Every row gives one point. Each copy is the shape, with its points in the same order, turned, moved and blurred by noise. Say if it was mirrored as well.

Shape (7 x 2)
[[-13.0   0.6]
 [  3.2 -23.1]
 [ 14.3 -11.8]
 [  8.9  12.4]
 [ -6.4  27.8]
 [ -1.2 -23.7]
 [  0.9  21.0]]
Copy 1 (7 x 2)
[[-11.3   0.5]
 [  9.6  22.1]
 [ 17.8   8.9]
 [  9.4 -14.4]
 [ -8.7 -28.4]
 [  3.7  22.6]
 [  0.5 -20.8]]
Copy 1 is: mirrored
Copy 2 (7 x 2)
[[-12.8  -1.7]
 [  6.7 -19.4]
 [ 10.6  -5.8]
 [  4.2  15.1]
 [-10.9  27.6]
 [  0.9 -20.4]
 [ -6.0  22.9]]
Copy 2 is: only turned
Copy 3 (7 x 2)
[[-18.7   8.6]
 [ -7.1 -19.4]
 [  6.5 -13.5]
 [  7.5  14.9]
 [ -7.0  32.5]
 [-11.7 -20.5]
 [ -0.8  23.5]]
Copy 3 is: only turned
Copy 4 (7 x 2)
[[-11.1 -12.4]
 [ -8.6  14.9]
 [  6.8  12.1]
 [ 13.6 -11.8]
 [ 10.3 -32.9]
 [-12.7  14.2]
 [ 12.5 -21.7]]
Copy 4 is: mirrored

Shape (9 x 4)
[[-22.4  11.2  -0.5   0.1]
 [ 14.6   6.7  -6.2 -11.4]
 [-27.3  -1.1   9.1  18.2]
 [-11.4 -30.4 -12.4  21.6]
 [ -7.7 -19.5  -6.6 -18.4]
 [-19.0   9.0  19.3  22.0]
 [-11.4  -7.0  20.0   0.1]
 [ -0.9  12.2  17.3 -15.0]
 [ -4.9  -7.5 -12.5  -3.0]]
Copy 1 (9 x 4)
[[  5.5 -18.8  -5.8 -26.1]
 [ 10.3  14.5  -7.4  -9.1]
 [-12.1 -33.7   2.6 -14.5]
 [-40.5  -5.5  -1.8  -8.1]
 [-10.5  13.9   8.8 -28.3]
 [ -0.7 -36.4   4.3  -5.9]
 [ -2.2 -14.5  19.5 -11.6]
 [ 20.7  -3.1  10.2 -13.7]
 [-12.1   4.4  -8.9 -17.3]]
Copy 1 is: mirrored
Copy 2 (9 x 4)
[[-15.1  14.5 -11.4  -0.6]
 [ 20.1   8.0   4.4  10.8]
 [-31.1   0.3  -6.1  -5.3]
 [-18.3 -32.0 -14.2  12.0]
 [ 11.4 -10.9 -18.9  -6.7]
 [-33.1   8.4  10.0  -5.9]
 [ -8.6  -5.3   3.4 -17.3]
 [  8.2  16.7   9.9 -17.7]
 [  3.2  -3.5 -13.7   8.8]]
Copy 2 is: only turned
Copy 3 (9 x 4)
[[ -2.0  10.9  30.2   2.6]
 [ -6.1  16.9  -7.8   1.2]
 [  4.9 -13.7  33.1   7.9]
 [ 27.0 -23.1  15.8 -14.7]
 [ -6.2   1.2   7.6 -28.1]
 [ -4.2 -10.7  29.5  23.2]
 [-16.1 -11.4  14.4   2.9]
 [-27.0   8.3   7.8  10.5]
 [  8.4   2.9   9.5  -7.9]]
Copy 3 is: mirrored

Shape (14 x 8)
[[ -1.7   9.6  30.9   3.9  19.6  -5.7   7.7   9.1]
 [ -9.1   4.6   0.2   9.9 -23.5  16.3 -18.6  -8.4]
 [  9.3  -5.8  -7.5  -1.9  12.2   8.2   4.6  -7.4]
 [ 11.2  10.4  -3.2  12.4   8.1  24.2  10.1 -23.7]
 [ -1.2 -11.3  17.4 -16.7  -8.5  13.3   1.0  -7.2]
 [-14.7 -26.5  -7.5 -13.9   9.6 -10.0 -12.8  -7.7]
 [ -7.0  -2.9  14.6  12.5  12.9  11.2   3.0  19.1]
 [ -0.8  -4.4  34.8  13.3  10.5   3.8  17.1 -12.8]
 [ 15.3 -11.2   9.7 -28.2  11.7  -6.9   3.2  -5.5]
 [ -0.4 -13.0  -3.9  -5.1 -37.6   1.0  16.4 -23.8]
 [-13.4  23.0   5.1 -13.8  -2.7 -19.3 -14.0  14.3]
 [ -2.9  -2.1  -6.4  -1.3  -2.1 -36.8   1.8  17.2]
 [  6.0   5.9  19.4  19.1 -14.4  17.8 -29.3 -24.6]
 [ -5.4  -5.8  19.8  15.9  34.6 -14.5 -17.0 -24.3]]
Copy 1 (14 x 8)
[[ -1.6  33.6   4.0   0.2   1.1  -0.2   6.0  22.9]
 [  1.8  -8.4   9.6  -0.5 -30.3   9.6   8.0 -23.4]
 [ 11.1   4.6   5.3  -2.2  15.6  18.1   3.0 -11.0]
 [ 27.7  16.5  13.4   4.7   3.4  15.7  19.6 -23.0]
 [ -3.0  -7.2  20.7 -18.2  -2.7  -2.3  10.3   0.6]
 [-23.6 -13.4   4.7  -2.1  18.4   8.5  -9.7  -7.2]
 [  1.4  20.5   4.0  -2.2 -10.2  19.8   0.7  16.9]
 [  8.9  22.2  31.0  10.1   0.3  -7.7   7.3  17.1]
 [ -1.3   1.2   5.9 -18.3  24.7 -13.0   0.5  -2.0]
 [ 12.0 -36.0  11.5   5.8  -4.5  -8.4  20.0 -10.3]
 [-28.3   8.4 -28.8  -3.6 -10.7  -9.8  13.2  -3.0]
 [-13.0  -8.2 -29.2  18.2   1.6  -5.9  -8.7   7.7]
 [  1.9  15.9  26.9  -0.7 -30.1  -3.2  -2.3 -31.3]
 [-15.9  35.2  21.0  21.6  16.7   1.7 -17.7 -12.5]]
Copy 1 is: only turned
Copy 2 (14 x 8)
[[-16.1  12.8   3.1  -1.1   6.7  17.4  18.9  35.8]
 [ -7.1  -1.9  16.9  26.5  -6.1  -5.4  -6.5  -7.7]
 [ -6.6  -7.5  -3.8  -7.1  13.8   2.1  19.0  -8.2]
 [-18.0   0.9   7.0   8.3  14.6   5.4  32.1 -18.9]
 [ -0.5 -13.4  12.6  11.6  15.5 -12.7  15.0  16.2]
 [  3.9 -23.6   9.3 -21.4  12.6  -5.2 -14.4   5.8]
 [-15.5  -0.8 -10.5   7.3   8.8  16.9   2.1  20.4]
 [-22.6  -9.1  17.1  -1.4   8.0   9.3  29.8  25.0]
 [ 18.2  -6.2  -0.2 -12.0  21.7  -9.0  21.9  17.1]
 [ -6.0 -25.6  15.9   6.2 -17.4 -38.7  19.6  -3.9]
 [  8.5  30.2   7.1  -2.7  -4.9  -3.9 -12.5  22.6]
 [  5.7   8.4  -4.2 -19.8 -23.6  -0.9  -3.3  19.9]
 [  1.1  -8.3  32.8  36.3  -2.5  11.4  11.4  -4.9]
 [ -6.0  -7.1  31.3 -19.9  14.2  36.8  12.0   8.8]]
Copy 2 is: mirrored
